Each row is a point. Two turns around zero, p and q, are shown by what they do to some points. Where does a point land after both, in the order given? Backwards means that the second turn is done in reverse. Each puzzle has new turns, and all numbers are rounded.
(in the rows, 128 means zero)

Turn p:
[146  69] => [ 70 148]
[100 182] => [188 119]
[111 146] => [153 131]
[156 115] => [101 113]
Turn q:
[154 158] => [ 89 119]
[162 120] => [105 155]
[ 68 106] => [189 110]
Where do these land?
q, then p backwards: [130 111] => [111 126]
p, then q: [150 130] => [148 137]
p, then q: [170 167] => [156 178]
q, then p backwards: [ 62 104] => [105 194]

Turn p:
[ 86 128 167] => [ 72 141 128]
[127 136 111] => [135 113 136]
[136 135  77] => [163  98 153]
[125 148 202] => [ 78 146  72]
[167  94  82] => [193 140 150]
Turn q:
[122 176 202] => [155 207 155]
[100 123 115] => [143 105 142]
[156  86 113] => [115 107  81]
[135 126  83] => [ 98  93 131]
Where do these land?
p, then q backwards: [115 156 140] => [145 117 101]
p, then q: [168  95 113] => [ 83 158 123]
q, then p: [100  93 148] => [175 135 116]
p, then q: [124 124  93] => [135 150 101]
q, then p: [ 73 189 168] => [109 133  39]
p, then q: [188 111 106] => [ 69 145 104]

Turn p:
[100 159 167 124] => [115  77 150 133]
[ 97 117 156 166] => [126 121 168 169]
[125 146  99 109] => [111 125  94 120]
[ 74  82 183 135] => [174  94 163 188]
[188 128 107 177] => [108 195 155  99]
[159 117  68 108] => [128 172  76 106]
[154 148 117  76] => [134 113  91  81]
Turn q:
[167 114 158 101] => [ 80 104 108 120]
[ 81 116  78 205] => [182 167 204 153]
[129 120 152 117] => [117 107 117 137]
[162 141  67 168] => [120 195 166 102]
[127 186 158 105] => [133 141  62 141]
[143 123 157 103] => [104 104 104 128]
[ 86  97 125  96] => [161  79 134 113]
Where do these land?
p, then q: [ 74 171 139 141] => [154  96 176 161]
q, then p: [195 116 134 143] => [110  77 122 172]
q, then p: [123 189  80  65] => [119 133  49  68]
q, then p backwards: [115  93 173 146] => [ 74 137 151 141]
p, then q: [144 110 116 156] => [132 150 101 144]
p, then q: [117  88 126 118] => [101 160 138 126]

Turn p:
[119  97 165 157 139 146] => [ 95 111 148 111 124 168]
[111 105 146 121  99 143] => [ 98 140 119 136 151 150]
[112 111 146 115 149 146] => [122 120 131 146 117 163]
[119 115 117 135  79 108] => [ 98 136 119 129 165 100]
[119 115 132 117 143 104] => [116 111 123 147 111 120]
[143 225 103 137 118 114] => [201 129  89  84 137  86]
[124 128  99 126 152 139] => [154 122 150 146 127 127]
[176 128 116 114 145 125] => [141 157 145 127  91 110]
Turn q:
[156 125 138 128 141 120] => [140 145 120 134 105 132]
[109 126  64 101 115 133] => [117  81 140 140 136  76]
[150  98 141 175  88 158] => [ 94 160  75  96 141 123]
[121 147 139 131 116 107] => [145 122 138 104 130 139]
[104 126 137 150 198 113] => [111 110 144 162 101 187]
[128 116 131 101  96 132] => [148 131 117 126 156 103]
[129 158 146 110 142 132] => [142 146 162 133 128 135]
Where do these land?
p, then q: [127 137 147 136 134 103] => [136 106 113 133 141 113]
p, then q: [160 131 134 125 107 142] => [141 131 165 119 129 119]
p, then q: [132 154 115 119 138 143] => [132 149 125 123 106 111]
p, then q: [117 143  97 134 102 125] => [139 122 133 144  91 143]
q, then p: [158 131 119 158 117 141] => [139 128  97 146 150 111]
q, then p: [118 137 140 138 107 148] => [147 115 114 143 113 139]
q, then p: [142  99 159 157 159 143] => [168 127 136 115 173 139]
q, then p: [ 70  91 114  56 161  80] => [ 78 129 222  92  99 136]

Turn p:
[152 117  97 155 152 195 124 143] => [108 111 130 128 184  97  75 119]
[152 108  76 102 126 125 141 157] => [174 124 147 137 129 103  90 154]
[169 162 142 158 151  72 175 118] => [117  92 125 119  53  86 141  99]
[166 106 166 109 149  73 140 138] => [124 137 165  97  58 132 119 131]
[ 89 136 142 111 131 145 129 158] => [153 143 127 102 157 146 142 110]
[ 93 137 109 188  65 132  63  81] => [ 75 148  79 182 168 121 185 177]
[ 53 132 147 187 104 105  87  88] => [ 82 179  98 163 145 131 209 121]
[149 107  75  77 155 165 137 114] => [160 102 162 166 150 143  67 129]
[128 120 202  98 102  83 183 129] => [148 150 100  86  47 170 135 111]
[130 156 123  95 144 185 102 154] => [140  91 146 102 188 151 116 130]
Turn q:
[217 135 194 133  83 106 168 191] => [102  85 117  29  90 139 138  48]
[122 177 110 121 139 146 107  80] => [116 142 137 186 169 121 125 107]
[ 98 153  77 149 113  98 129 126] => [142 130  94 173 109 116  85 131]
[ 79  79 156  94 144 165 126 134] => [153 139 169 123 116 126 184 180]
[192 158 195 104  99  53 180 168] => [125  73 160  52  86 116  92  40]
[150  87 146  80  97 138 110 156] => [125 171 144  75 100 111 159 123]
[103 142 100 135 158 145  92 137] => [101 147 128 172 124 146 125 158]
[ 94 104 111 143 112 159 126  90] => [156 138 103 152 154 108 155 159]
[ 97  91 138 146 155 137  68  90] => [101 138 139 141 167  99 138 199]
[ 98 175  96 176 158 150 131 110] => [121 103 102 201 151 157 119 138]
[159 109  85 126 151 112 172 127] => [165 141 116 106 140 171  87 123]
Where do these land?
q, then p: [169 153 138 106  88 180  77  89] => [142 103 128 170  98 123 172  52]
p, then q backwards: [131 180  72 120  80 185  83 131] => [103 105 139 206 159 150 141  61]
p, then q: [123 130 176 126 153 136 208 128] => [146 181 121 145 181  77 134 106]
q, then p: [102  93 138 118 117 103 112 106] => [142 131 151  95  97 116 147 146]
p, then q: [132 133 111 128 156 141 149  86] => [123 116 103 127 162 105 132 160]
p, then q backwards: [ 80  93 151 181 181 107 140 184] => [180 122 138  49  74 130  95 107]
p, then q: [207 173 116 103 120 120  93  89] => [140 129 104  74  79 120 169 192]
q, then p: [ 91 122 161 109 171  69 161 153] => [ 96 170 123  75 120 165 109 178]
q, then p backwards: [111 125  91 184  68 127 113 157] => [142 136 132 173  61 119 173 105]
q, then p: [135  77 126 105 147 114 146 155] => [148 104 128  88 136 162 113 156]

Turn p:
[ 94 160 160 158 111  87 193  49 168] => [108 119 166 166  66 171 218  98 123]
[157 152 116 154  99 136 107 141 157] => [116 126 126 137 159 179 113 144 111]
[133 123 137 116 173 149 100 170 157] => [128 109 108 139 160  91 120 179 114]
[136 108 142 147 154  95 114 160  61] => [106 122 128  73 123 102 106 141 188]
[124 122 130 170 119 163 186  84 139] => [149 106 150 162  60 163 126 122 119]
[181 150 109  87 128 150 110 164 159] => [109 158 117 164 179 120  88 150  97]
[132 113 154 106  92 106 189  91 150] => [ 97 146 114 161  74 137 155  82 111]
[131 103  62 103 170 111  78 160  91] => [162 179 124  68 164  86 102 165 140]
[128  90 132 123 148 143  40 126  79] => [142  99 136  44 161  88  94 127 113]
[ 89 137 139 141  60 135 188 125 199] => [139 118  79 196 102 191 175  98 112]
[104 149 127 101 152 132 103 137  47] => [150 126 160  98 159  78 111 101 179]
Turn q:
[ 65 127 149 131 156 115  44  83  93] => [224 111 171  82  95 126 109 121 155]
[163 146 131 188 147 101 140 166 127] => [119 147  88 120 151 135 193 117 155]
[ 94  90 122 180 154  84 167 124 139] => [117 191 134 116  76 142 167  99 137]
[172  95 127 181  93 140 144 186 153] => [ 65 148  87 133 140 160 156 172 168]
[123 105 172  78 166 142 163 121 117] => [107 142 162  83 148 125 105 112  73]
[126 135 142  86 111 158 161  49 164] => [134 147 121 159 128 138  44 104  76]
[104 151 137  81  66 119 126 128 180] => [107 126 112 155 116  67  61 137 142]
[150 162  69 157 156 163 161 169 162] => [109 118  64 159 118 128 187 154  83]
[182  94 129  87 102 108 103 143 125] => [109 135 170 150 182 120 118 166 151]
[ 88 144 137 114 167 130 134 108  83] => [155 103 155  95 111 126 134  86  99]
[141 158  94 124  89 149  66 131  64] => [160  39 145 155 143 142 133 142 167]
Where do these land?
q, then p backwards: [143 200 176 144 124  91 161 162 126] => [ 93 115 170  66  96  97 101 163 102]
q, then p: [150 128 164 155 117  82 151 104  77] => [134 106 176 160 104 113 159 129  74]
p, then q backwards: [161 165 113 167 120 139 151 145  96] => [137  84 136 133  76 129 108 100 115]
q, then p backwards: [124 148 143 123 126 101 143 200  81] => [101 140 193 121 144  82  98 121 105]
p, then q: [110  74 109  88 196 192  90  95 173] => [103 112 197 133 196 132 193  97 183]
p, then q: [ 88  96  78  79 139 155 135  70 158] => [117 104 136 164 199 154 148  65 152]
p, then q: [169 115 131  94  78 141 105  93 128] => [183  88 160 120 123 149 109  98 126]
p, then q: [148 129 158 174  98  98 177 187 130] => [120 124  87 147  51 126 116 182 121]
p, then q: [116  99  74 112 154 119  73  93 169] => [101  80 159 122 188 111 162  91 107]
p, then q: [ 70 126 133 144 129 163  95 131 141] => [104 156 160 139 161 163 151 146 106]
